Each row of a before or after table is a point. The points were changed in one or more steps. Then noise was added and the rows were shuffled. The steps act on columns, c1 being the first. Write out the steps. A step turns or swaps two columns, mirrors them in a line or flattens them onto one, adds a multiple of one to another, or multiplies or shifts one. Angles are multiples of 10 degrees, from the lower column toward the higher: turns from -170 to 170, lines from 10 to 170 but not 90. Use the fewest steps. Two steps may share a column if one is a turn and the other turns, adds or multiplies; they go together, in the order done. Otherwise the lowest column goes first.
In the rows, 128 means zero.

Before (12 x 2)
[[110 129]
 [125 136]
 [130 117]
 [123 132]
 [117 131]
 [108 125]
 [109 135]
 [172 140]
 [115 106]
 [148 112]
 [115 139]
 [107 114]]
After (12 x 2)
[[ 95 127]
 [ 81 129]
 [ 84 128]
 [179 127]
 [ 99 128]
 [115 129]
 [ 75 128]
 [ 77 128]
 [237 128]
 [ 95 128]
 [120 128]
 [134 128]]
Steps: multiply c1 by 2.5; multiply c2 by 0

Before (14 x 4)
[[ 93 120  78 141]
 [134 131 106  68]
 [148 142  95  81]
 [ 95 105 140 121]
 [105 136 123 164]
 [100 196  72 149]
 [169 121 142  92]
 [170 171 111 104]
 [113 157 112 124]
 [135 136  96 132]
 [149  97 109 119]
 [116 133 136 156]
 [144  99 120 125]
 [135 124 138 131]]
After (14 x 4)
[[114 105 131  70]
 [100  78 121 151]
 [136  97 136 130]
 [136 139 124 129]
 [ 95 139 105 133]
 [127 135 132 159]
 [145 108  97 113]
 [154 143 120  80]
 [158 111 172  91]
 [109  72 196 157]
 [113 112 156 130]
 [119 123 136 170]
 [143 120  99 120]
 [131  95 142  76]]
Steps: turn c1 and c4 by -20 degrees; swap c2 and c3

Before (9 x 8)
[[103 130 153 129  84  85  94 153]
 [126 124 124 155 141 150  99 183]
 [112 163 131 145  98 164  99 104]
 [114 108 135 164 146 124 102 121]
 [140 121 155 113 160 145 114 107]
 [136 145 128  96 156  84 136 158]
 [169 146 115 142 103 148 133 170]
 [141 153  77 134  99 141  61 160]
 [118 122  89 144  89 157  98 170]]
After (9 x 8)
[[ 99 155 106  77  99 143 165 131]
 [140 173 161 116 149 125 122 138]
 [139 177 129 159 162 144 137 109]
 [157 121 138 124  99 163 162 129]
 [ 79 167 148 113 145 150 137 158]
 [ 69  95 136 111 102 146 133 113]
 [120 116 142 146  86  85 127 164]
 [ 98 120 122  87  90 158 123 158]
 [ 99 141 100 148 155  89 150 133]]
Steps: mirror c1 and c8 in the line at 120 degrees; add -1 times c5 to c7; turn c2 and c7 by 110 degrees; mirror c3 and c4 in the line at 30 degrees

Before (9 x 11)
[[124 161 149  87 133 151 168 104 156 126 130]
 [132 142 137 103 104  97 152 141 148 162 104]
 [162 152 146 176 108 133 129 109  84 188 162]
 [120 128 164 159 182 127 142 142 164 151 118]
 [ 75 153 132  87 102 104 135 130 128 150 119]
 [135 121  68 121  94 132 143 126 102 178 125]
 [111 154 126  91 124 134 186 110  87 156 124]
 [158 146 111 176  82  91 158 125 144 120 177]
 [133 159 116 130 120 142 143 122 121 117 111]]
After (9 x 11)
[[120 152 120 137 176 113 144 122 132  67 121]
 [164 141 163 120 239 129 141 140 120 100 100]
 [ 81 156 144  76 167 141 129 108 162 139 105]
 [103 101  67 130 153 122 141 126 135 128 132]
 [143 140 109  78 145 183 161 124 158  66 110]
 [157 169 149 139 193 102 170 107 120  75 163]
 [ 83 157 126 147 185 114 188 110 109 107 158]
 [129 157 134 162 162 141 134 129  77 103 157]
 [146 146 138 169 166 144 153 146 133 110 141]]
Steps: swap c1 and c9; add 0.3 times c3 to c2; turn c4 and c11 by -60 degrees; turn c4 and c6 by 160 degrees; shift c5 by 60; shift c10 by -50

Before (14 x 12)
[[140 117 119 161 164 119 129 170 156 120 161 121]
 [127 128 162 102 168 122 145 150 133 102 147  98]
 [159 130 124  94  84  81 184  94 101 160 109 131]
 [109 128 142  89 142  73  93 120 145 159 105 115]
 [179  66 175 105 110  99 138 168 119  99 170 126]
 [103 122 106  79 139 147 159  93 160 116 169 166]
 [121 136 106  86 162 118 161  90 196 143 106 160]
 [139 112 101  98  94 122 137 101 136 162 118  94]
 [161 137 111 103 123 155 139 146 117 138  91 133]
 [123 119 185 158 153 116 103 132  96 134 166 176]
 [174 117 118 136 164 147 135 103 124 102 169 134]
 [149 141 116 153 121  96 130 134 121  86 144 178]
 [130 117 160 147 106 168 134 105 129 109 128 101]
 [122  64 118 155 116 160 136 153 100  92  85  90]]
After (14 x 12)
[[128 103 124 170 159 102 163  88  73 131 102  97]
 [174 138 135 118 167 146 133 104 118 125 167 116]
 [161 120 128 177  84 112 181  98 167 142 110 134]
 [121 204 124  91 114 161 145 152 138 110  83 139]
 [120 150 138  98 107 145 132 102 116 121 138 149]
 [136 142 138  99 164  97 133 172 117 130 157 127]
 [130 117 133  97 155 123 106 133 155 131 177  84]
 [123 136 134 153 163 128 147 149 118 115 154 160]
 [148 150 127 161  99 127 137  99 116 139 115 153]
 [111 133 130 181 136  87  95 113 132 137 104 140]
 [162 120 125 142 122 167 139 143 116 126  90 120]
 [149  99 134 113 121  98 121 136 152 115 145  86]
 [178 191 130 158 112 113 138 165 149 115 181 103]
 [102 120 137 169 134 142 166  96  84 119 166  85]]
Steps: turn c2 and c12 by 160 degrees; flatten c3 and c11 onto the line at 80 degrees; turn c4 and c6 by 160 degrees; turn c6 and c9 by 150 degrees; multiply c10 by 0.4

Before (10 x 18)
[[144 159 148 172 162 125 116 144 112  91 100 126 115 130 102 125 122 129]
 [105 137 115 119 102 214 151 125 102 136 121 139 140 112 131 153  87 163]
 [ 95 111 155 146 153  59 124 130 161 150 123  84 109 118 101 175 113 136]
 [118 177 136 158 186 127 134 125 120  89 145 118 139 106  90 139 160  97]
 [138 125 124 120 128 193 182 140 122 139 117 127 150 115 111 103  90 130]
 [134 122 124 110 143 192 154  92  78 127  96 119 142 131 120 138  93 121]
 [132 141 153  99 137 216 159 145 106 129  99 103 119 111 145 144 101 128]
 [147 134 141 107 155  71  88 136 155 159 148  99 118 124  98 170 112 144]
 [134 130 128 124 134  80 129 118 167 154 129 105  64 137  94 172 137 134]
 [129 141 164 127  94 203 155  95 112 149 142 106 136 134 141 129  78 130]]
After (10 x 18)
[[122 125 125 120 146 193 179 139 124 137 137 121 143 115 143 101  90 120]
 [129 134 140 107 139  70  82 136  86 147 167 150 120 124  77 123 113 102]
 [129 131 129 124 133  79 127 119  83 132 149 154  83 138  73 121 137 119]
 [130 142 163 126 105 202 165  96 123 162 161 129 133 133 133 140  79 126]
 [119 121 124 111 151 192 147  91 162 163 116 110 136 131 115 127  94 127]
 [127 141 154  99 146 215 154 144 140 157 119 136 123 111 123 151 100 126]
 [156 111 156 146 150  58 114 129  90 147 143 168 113 117  74 128 113 148]
 [169 138 116 119 112 214 159 125 138 140 140 104 137 112 107 145  86 123]
 [111 177 135 157 185 128 114 125 164 121 165 147 136 107  99 100 161 155]
 [117 159 147 172 156 124 105 144 166 120 119 136 120 131 118 104 122 115]]
Steps: turn c1 and c18 by -130 degrees; turn c5 and c7 by -20 degrees; turn c9 and c10 by 130 degrees; turn c10 and c12 by 140 degrees; shift c11 by 20; multiply c13 by 0.7; turn c15 and c16 by 60 degrees

Before (10 x 24)
[[137  69 113 112 148 108 113 149 107 152 143 106 188 152 132 109 121  64
  192 130 125 198 116 122]
 [126 145  76 108 147 113  90 109 118  94 202  98 134 147 145 147 104 201
  135 123 146 108 133 115]
 [114  88  83 147 164 165 150 155 126 132 102 140 130 153 152 114 149 156
  114 101 169 174 156  81]
 [ 88 127 126 140 121 100 130 161 128 112 114 110 150 164 159 150 113 117
  128 126 143 114 162 156]
 [124 145 185 115 132 132 138 109  93  81 154 106  74 182 106 107 137 128
  130 134 112 128 125  99]
 [153 121 129 122 153 170 150 127 126 123 123 121  93 124  95  98 152 132
  110 106  98 147  84 190]
 [132 157 133 119 151 118 151 143 140 167 163  96 120 166 149 158 108  98
   99 123 133 191  99 137]
 [ 77 119 152 114 128 101  96  81 100 126 102 165 112 157 125 110 108  65
  147 133 136 135 142 175]
 [131 160 172 153 132 155 103 114 144 116 111 150 114 143 130 154 109 140
  127 129 100 196 108 114]
 [ 69 144 117 126 191 125  81 130 151 124 112 152 147 133 200 153 157 135
  125 108 146 136 141 164]]
After (10 x 24)
[[ 87 129 127 131 120  99 127 149 132 104 148 113 156 165 158 149 113 123
  131 140 141 127 164 150]
 [130 146  77  70 145 114 167 134 114 115  70  98 137 147 144 143 103 201
  127 150 145 101 131 113]
 [ 77 117 148 160 131 105 173 109 131 149 134 168 109 160 125 109 111  68
  113 127 135 153 140 175]
 [129 156 171 130 131 158 136 128 104 127 158 156 112 142 129 153 110 121
  127 140 100 133 111 112]
 [114  90  86 144 161 164 115 135 144 117 158 136 129 153 149 114 147 140
  156 127 168 126 157  83]
 [ 68 142 118 144 189 125 149 133  75 127 135 154 148 135 199 152 156 134
  146 150 148 131 138 162]
 [137  69 113 119 147 107 151 123 136 130 111 108 189 152 129 110 119  50
   87 164 124 158 121 121]
 [121 147 183 111 129 132 143 146 168 110 104 105  74 180 107 106 133 128
  121 117 110 130 125 100]
 [131 156 131 105 154 119  98 115 132 144 105  95 121 163 145 161 109  80
  154 124 139 144  99 138]
 [153 119 126 137 152 169 112 134 145 125 125 124  89 127  94  97 150 127
  156 110  98 128  82 190]]
Steps: turn c4 and c11 by 120 degrees; turn c7 and c9 by 140 degrees; flatten c8 and c10 onto the line at 130 degrees; turn c19 and c20 by 130 degrees; add 0.5 times c16 to c20; flatten c18 and c22 onto the line at 160 degrees

Before (10 x 32)
[[162 108 146 105 162 116 173 105 141 123 128 133 104 117 114 127 112  95
  102 147  70 142  88  78 109 163 148 131 120 114 126 137]
 [126 143 195 137 188 150 114 122 113 113  84 125 117 124  81 129 134 147
  107 127  90 141 111 103 134 112 122 187 130 136 128 169]
 [109  82 110  85 170 149 168 107 139 129 129 154 108 135 143  77 146  99
  134 130  87 161 105 113 104 157 139 128 127 134 116 112]
 [132 135 171 121 163 147 137 159 107 124 107 132 106 140 110 129 111 121
  101 128  95 145  91 147 133 161 108 173 109 106 130 171]
 [112  96 114 100 123  87 164  95 146  68 145 144 116 139 159 104 131 115
  174 115 123 141 116  91 118 174 139 126 166 137 139 106]
 [155 153 165 108 152 163 125 152 111 158  98 136 104 107  97 131 137 136
  128 152  87 148 128 107 151 147 117 153  95 171 119 181]
 [120 139 203 100 156 153 118 145  67 130 112  93 116 130 106 146  84 165
  101 128 111 110 109 114 128 131 134 186 145 171 141 163]
 [ 64  89 104 170 124 106 103 104 106 142 188  89 117 161 119 132 121 122
   84 134 137 104 178 151 129  97 143  99 142 113 150 111]
 [ 95 161  76 146 118 146  98 147  98 151 188 113 166 181 153 161 122 178
   84 124 116  99 160 127 117 121 115 136 191 166 162 120]
 [ 71  79 120 135 132 112 111  89 128 111 116  79 127 156 127 172 117 116
   91 107 151 116 152 154 115  67 118  86 122 117 175 104]]
After (10 x 32)
[[ 68  78 103 143 130 111 152  85 132 123 113 152 123 158 179 116 108 115
   89 106 148 112  79 153 114 119 117 185 103 117 124 135]
 [159 151 195 120 152 161 103 147 113 115  99 129 106 109 118 106 138 130
  129 151  84 147 137 105 153 121 118 106 103 169  97 137]
 [160 106 145 107 161 114 125 103 141 164 126  87 108 118 126 115 113  95
   98 146  72 145 135  79 107 129 150 125 133 118 118 141]
 [113  95 105  93 121  85 179  95 145 168 141 119 115 137 136 130 133 115
  174 111 125 140 143  89 119 148 135 115 174 138 159 129]
 [107  84 103  66 170 150 115 106 137 156 127 106 109 134 115 135 148 102
  134 130  91 157 153 112 104 132 142  99 139 135 145 121]
 [133 134 183 138 161 148 129 158 109 135 106  94 103 140 131 107 114 121
  101 129  95 147 134 149 132 131 105  89 127 107 109 136]
 [ 65  92 105 152 124 107 122 106 105 105 187 177 118 161 155 163 122 120
   90 135 132 103  90 152 128 126 139 156 128 112 122 117]
 [119 139 193 134 153 152 129 141  68 123 113 109 115 130 139  76  82 166
  101 131 108 114  95 114 128 133 136  88 147 169 106 175]
 [127 142 201 154 183 148 141 121 115 125  85 108 116 128 127 108 135 146
  109 127  88 141 123 102 131 127 127  76 122 136  78 171]
 [ 95 162  95 161 116 145 117 148  96 101 185 158 165 185 161 116 118 175
   85 127 116 100 111 128 116 148 117 137 180 166 152  90]]
Steps: mirror c3 and c32 in the line at 30 degrees; turn c16 and c28 by 150 degrees; turn c4 and c16 by 40 degrees; multiply c7 by 0.7; turn c7 and c10 by 110 degrees; swap c12 and c23; swap c15 and c31; flatten c26 and c29 onto the line at 70 degrees

Before (11 x 64)
[[ 95 108 120 138 117 169 104 135 109 151 131 115 103 132 114  68  83 162
  154 145 116 142 147 138 117 142  93 127 122 130 113 152  57 124 106 143
  108 136 193 131 132 140 115 166  87 119 108 138 120 122 147  97 126 177
  105 147 124 124 121 132  92 111 109 168]
 [ 96  79  92 140 120 130 124 106  90 144 168 128 131 119  63 132 107 158
  124 127 112 118 114 151 112 136 129 165 134 159 132 104 110 137 163 133
  148 147 129 187 121 141 176 137 138 174 149 121 131 135 162  93 147 118
  103 170 134 174 130 168 109 123 121 131]
 [118 122 135 118 108 110 152 138 117  97 101 127 114 155 131 101  73 127
  106 107 139 137 124 120 135 131 146 144 119 178 162  97 138  74 129 115
  142 118 136 168 151 129 105 114 151 129 115 137 127 151 114 112 138 158
  136 113  81 120 126 105 133 152 131 158]
 [138 129 159 111 159 107  89 104 138 158 101 150 130  89 147  99  90 101
  141 135 113 179 104 130 142 174 126 179 107 141 129 132 103  81  87 121
  125 122 153 107 129 154  93 109 100 121 145 175 132 160 121 130 137 119
  140 140 140 143 157 106 108 137 175 119]
 [141 166 134 139 106 125 131 147 165 142 153 140  92 100 100  93 125 144
  165 126 143 112 133 132 137  75 131 129 153 142 108 111 133 142 134 137
   72 124 116 136 143  87 114 123 121 128 111 106 160 158 117 124 135 103
   77 155 104 128 137 126 114 136 181  80]
 [ 69 138 154 109  81 140 151 132 100 107 122 122  96  88 156  99 131 134
  100 111 117 120  84 129 141 108  91 142 155 107 101 201 117  89 130 113
  138 108 138 160  80 143 153 152 172  95 128 155 128 120 141 124  92  97
   92 138  96 162 125 137 119 135 131 142]
 [128 150 182 146  87 152 102 135 134 116 179 116 131 115 118 155 130  91
  107 131 153 115 119 137 104  94  82 102 133 127 101 164 101 110 131 102
  128 134  66  95 116 106 120 120 137 145 144 161 163 163  88 100 120 112
  144 115 153 133 186 164 103  85 141 196]
 [126 158 120 102 157  86 161 120  92 119 109 150 108 127 132 116 141 101
  134 124 170 103 136 162 122 108  80 112 179 114 106  95 108 105 163 143
  133 169 152 166 161 144 116  84 132 129  91 154  59  85 113  99 126  61
  113 130 114 177 150 131 115 119 112  62]
 [149 140  93 194  94 122 107  82 115 158 110 148 105 107 110 121 108 144
  119 169 129 110 166 111 110 111 143  95 122 126  93 160 124 105 102  83
  149 160 125 164 102 113 128 126 168 109 107 156 115 169 127 147 115 129
  152 169 127 122 103 142 110 146 139 153]
 [ 98 124 156 111  91  96 169 153  97 123 114 118 113  87 161 121 148 154
  159 134 143  92  96 153 116 147 110 151 152 126 115 127  96  80 111 141
  126 134 107 154 124  83 120 172 146 106 132 157  83 109 140 109 139  98
  122 119  93 143 117 152  92 104 135  90]
 [161 134 140 129 148  80 135  69 158 120 143 128  94 106  78 156  97 130
  146 120 146 113  91  87  85  95 111 116 128 131 114 133  58  88 142 112
  127 110 144 140 161 137 109 135 164 101 125 141 131  88 167 117 148 109
  135 106 116 146 164 116 101  94 143  89]]
After (11 x 64)
[[139 129 160 135  71 108  89 105 138 158 100 150 130  89 147  99  90 100
  140 135 114 178 104 129 142 125 143 178 105 142 129 132 103  80  85 122
  125 122 160 105 128 153  93 109  99 122 144 174 131 160 121 143 138 119
  140 140 139 138 157 105 108 136 175 120]
 [101 122 134 147 136 110 151 138 117  97 100 127 113 155 132 101  72 126
  106 106 140 137 123 120 135 147 120 143 117 179 162  96 137  73 129 114
  142 117 137 168 151 130 106 115 152 129 114 136 128 151 114 127 139 158
  137 113  81 122 126 104 132 153 131 158]
 [ 95  79  93 153 126 131 124 106  90 144 170 127 131 119  63 132 107 159
  123 126 111 117 115 153 110 139  73 165 134 159 132 104 109 138 165 133
  147 147 129 187 122 142 176 138 138 175 150 120 131 136 162 100 147 118
  103 169 133 160 129 169 110 122 121 131]
 [137 140  93  79 159 124 107  82 114 158 111 148 105 106 109 121 109 144
  119 169 129 110 167 112 110 149 172  94 121 127  94 159 125 105 101  82
  150 160 124 165 102 114 129 127 167 111 108 157 115 169 127  80 115 129
  152 169 127 122 103 143 110 146 140 154]
 [101 139 154 141 170 141 151 133 100 106 121 122  96  88 156 100 131 134
   99 110 117 119  84 128 142 159   7 143 154 106 101 202 116  89 130 113
  137 109 141 160  80 143 154 151 173  95 130 156 128 118 141 142  92  97
   93 139  96 153 125 137 118 135 129 141]
 [126 107 120 150 120 170 104 135 109 151 131 115 104 132 114  68  83 161
  154 146 115 143 147 138 118 144  54 128 122 131 113 151  57 123 107 143
  109 135 213 131 132 138 114 166  87 118 108 137 120 122 146 104 125 176
  104 148 124 125 123 132  92 110 109 168]
 [176 134 139 136 147  80 134  68 159 119 143 129  94 105  78 156  97 131
  145 121 146 113  91  87  86  94 176 116 127 131 113 132  57  89 143 112
  128 110 149 140 161 137 109 134 164 101 124 142 131  88 166 122 149 110
  136 106 115 139 164 116 101  95 143  89]
 [138 165 134 126 185 126 131 149 166 142 153 140  91 101  99  94 126 144
  165 126 142 111 133 132 137 122 152 129 152 142 108 110 133 141 133 137
   72 124 114 137 142  86 113 123 120 130 111 106 159 157 117 117 134 104
   78 154 105 128 138 125 113 137 181  79]
 [113 124 156 153 129  97 170 152  97 123 114 118 113  87 161 120 149 155
  159 132 142  92  96 153 116 171  67 151 151 126 116 127  96  82 111 141
  128 136 100 152 125  83 120 172 146 106 133 156  83 109 140 133 139  97
  121 120  93 138 117 151  92 103 134  89]
 [167 158 121 166 129  85 161 119  91 119 109 150 108 127 131 117 142 101
  136 123 170 105 135 161 122  93 101 112 178 115 106  95 106 104 164 143
  132 170 160 166 162 143 115  85 133 128  91 153  59  85 113 136 126  61
  114 132 115 162 151 131 115 120 112  62]
 [166 149 182 143 178 152 103 135 134 115 178 115 131 115 117 154 130  90
  108 130 153 115 120 137 103 147 105 101 133 127 101 163 101 111 131 102
  127 134  47  94 117 105 120 120 137 145 144 161 162 163  87  99 120 113
  144 115 154 131 186 164 102  84 142 196]]
Steps: multiply c1 by 2; turn c1 and c27 by 60 degrees; mirror c4 and c52 in the line at 120 degrees; mirror c5 and c26 in the line at 120 degrees; multiply c39 by 1.3; multiply c58 by 0.7

Before (12 x 64)
[[125  98 127 162 165 138 129 140 139 132 109 136 109 171  71 174 155 146
  168 134 173 134 110 155 103 140 148 111 147 158 134 119 152 148 127 140
  174 180  72 107 109 160  64 147 110 139 137 121 143  89 108  96 110  93
  167  93 127 121 106 147 179 139 102 166]
 [123  85 172 115 108 104 121 133 171 136 106 132 118 122 141 124 184 123
   96  91  92 111  83 106  95 110 110 147 115 133 101 143 105 130 150 110
  161 100 136 130 151 167 171 175 135 139 122 150  93 173 152 150 119 158
   99 148 141 155 184 119 135 113 128 143]
 [118  68 132 105 136 110 146 128 149 138 123 141 108 117 119 104 149 115
   82  91  78 129 104  89  99 134  90 158 128 162 138  99  75 128 130 116
  165 106 137 110 142 130 155 127 138 128 153 135 143 153 169 132  73 146
  128 132 126 154 198 149 131 119 142  99]
 [ 92 163  97 117 124 150  86 125 133 175 118 102 155 127 150  64 141 125
  140 148 101 143 157 115 145  95 111 124 149 126 133 138 167 108 148 123
  123  79 114 128 112  69 130 112 120 122 126  79  84 111  90 118 138 106
  144  97 140  91 117  84 142 135 158 121]
 [110 159  92 106 149 129 113 144 154 156 129 129 132 119 141  82 137 126
  170  93 134 121 160 121 163 122 109  93 141 125 159 102 165 104 115 113
   55  96 139 137 108  74 121 137 119 148 142  96  79 118  99 118 152 118
  142 121 156  88  75 117 118 155 153 150]
 [121 103 122 133 102  94 137 133 155 121 140 157 141 116 125 113 136 150
  118  76  90 134 128 131 122 131 116 163 131 169  84 123 102 120 193  83
  139  93 116 142 154 138 161 160 147 128 119 155 113 154 166 154  97 152
  120 169 155 121 205 109 147 130 102 126]
 [116  85 155 137 116 113 155 106 131 114 143 140 108 168 143 106 130 124
   78  83 106 152  72 104  99 137  98 134 134 135 112 133 112 138 150  92
  161 105 152 131 140 124 114 128 112 123 114 146 114 157 145 146 111 192
  105 147 110 158 194 132  99 133 142 164]
 [171 110 137 126 162 132 142 151 117  94 103 106 118 156  90 158 130 147
  157 142 121 123 165 169 102 142 170 118 152 145 156 124 155 131  98 138
  243 150  97  95 130 122  52 161 107 126 165 138 114 111 117  87  94 116
  163  95 126 148 119 178 127 153 116 155]
 [111  84 153 110 124 108 121 136 118  93  94 162 128 135 138  90 144 113
   86  71 118 101  90 111  86 134  85 139 119 173  71 103 111 146 137  83
  161 123 135 141 149 149 172 150 103 138 126 153 128 147 137 130  99 164
  110 127 128 156 224 148 123 159 117 129]
 [ 55 197  95  90 109 155  72 120 147 132 156 126 113 114 155 103 140 124
  149 146 121 120 145 112 171  89 118 127 159 111 154 103 160  71 139 110
  113 107 137 143 128  98 114 143 140 140 122  79  89 137 103 107 137 111
  158 131 144  60 114 100 123 148 171 144]
 [ 97 169 132 135 154 179  75 149 121 168 155 140 120 134 147  69 143 103
  182 136 124 140 172 124 163  98 119 149 127 137 154 110 143 106 110  96
  110 102 138 129 143  79 130 140 118 105 135  87  98 132 116 131 139 106
  128 124 148  83 102  94 120 145 178 144]
 [145 127 127 131 202  78 104 139 114 110 133 121 121 188 107 152 150 171
  164 146 145 124 124 142 108 161 151 150 138 135 162 115 138 160  84 119
  175 151  70 132  74 108  83 181 108 146 138 133 111  84 115 103  70 112
  156  95 146 131 111 168 141 153 103 162]]
After (12 x 64)
[[151  71 130 108 138 111  94 127 150 136 119 139 104 121 120 151 149 116
   82  92  77 131 107  87  97 137  89 160 127 159 140  98  70 129 129 115
  152 109 135 109 137 128 152 127 141 123 154 108 142 174 168 131  73 143
  126 130 124 160 201 148 130 125 141 116]
 [126 104 121 137  98 101  88 136 151 120 142 166 139 120 128 137 135 150
  118  81  84 130 125 126 125 127 119 162 127 166  87 123 102 116 196  87
  131  92 117 138 153 141 162 159 146 126 117 101 113 180 163 152  97 151
  116 171 155 120 200 110 146 133 106 139]
 [164 164  96 110 124 149  34 130 134 170 117 103 153 132 150 196 138 128
  141 150  99 150 157 114 140  99 109 122 147 122 134 140 164 106 142 122
  113  84 119 126 114  69 127 113 120 120 131 172  86 133  87 121 138 105
  125  95 137  91 113  84 145 136 155 140]
 [148 176 134 137 159 178  28 150 124 167 153 138 122 133 148 184 141 106
  185 134 121 140 174 130 169  98 120 155 129 138 152 111 143 106 106  93
  113 102 137 131 142  81 131 140 119 104 136 173  94 154 120 135 141 105
  110 129 148  83 100  97 118 150 174 155]
 [ 99  98 126 159 162 130  77 140 143 131 107 134 111 169  69  97 157 142
  173 137 172 133 111 149 104 139 150 111 145 157 136 116 149 149 127 139
  153 182  71 108 114 167  66 151 107 133 138 155 143 114 113  96 102  89
  184  87 136 122 110 139 175 135 100 155]
 [ 79 110 136 130 167 134  95 152 114  91 101 108 118 155  91 113 127 144
  155 134 123 125 164 166 103 144 173 123 155 143 155 123 152 128  98 142
  184 154 101  97 129 122  51 155 109 126 166 129 109 131 118  90  92 118
  172  94 128 150 115 163 125 157 115 116]
 [111  89 171 119 109  98  68 133 174 135 108 138 112 122 139 122 182 119
   94  94  92 108  84 105 100 113 109 149 115 133 102 143 101 127 151 104
  134 103 132 133 155 165 173 177 135 139 120 110  94 196 149 146 118 157
   96 147 142 153 182 114 133 113 134 148]
 [ 93 127 127 132 201  76  56 140 113 108 137 124 125 190 104 115 149 172
  166 150 150 123 122 143 110 167 147 151 138 131 163 115 137 166  85 114
  159 147  74 135  74 109  84 179 108 146 140 136 111 104 115 101  65 109
  161  97 146 133 108 160 139 157 102 139]
 [179 199 100  89 111 154  23 121 146 132 156 130 116 119 152 161 137 126
  148 144 120 121 143 111 168  92 116 126 153 107 157 103 161  68 139 110
  118 104 139 140 131  95 119 143 143 138 121 181  91 154 102 111 132 114
  150 128 145  62 111 108 118 147 174 183]
 [136  85 151 111 123 114  75 131 115  95  96 163 127 136 139 163 140 115
   85  74 119 100  91 111  83 137  84 135 118 175  74 103 113 147 136  88
  148 125 127 144 148 150 171 151 100 138 130 102 130 163 138 128 101 166
   99 129 122 156 223 140 125 163 119 146]
 [131 155  86 107 147 128  58 138 151 149 125 128 130 118 143 176 136 126
  170  90 138 124 160 116 168 127 107  91 146 120 158 101 163 109 115 113
   94  94 134 137 112  80 119 136 123 148 141 167  80 139 105 118 151 115
  124 118 156  85  81 132 113 151 155 149]
 [ 99  86 155 136 120 113 107 104 130 110 146 136 107 169 148 140 128 128
   70  85 103 153  72 109  99 135  92 131 140 136 116 136 118 135 149  97
  140 107 153 132 141 128 112 128 115 128 116 125 119 179 147 142 110 190
   97 151 107 158 200 125  97 132 142 168]]
Steps: turn c48 and c64 by -160 degrees; turn c1 and c64 by -130 degrees; shift c7 by -50; mirror c16 and c55 in the line at 80 degrees; multiply c37 by 0.4; turn c37 and c60 by -20 degrees; shift c50 by 20
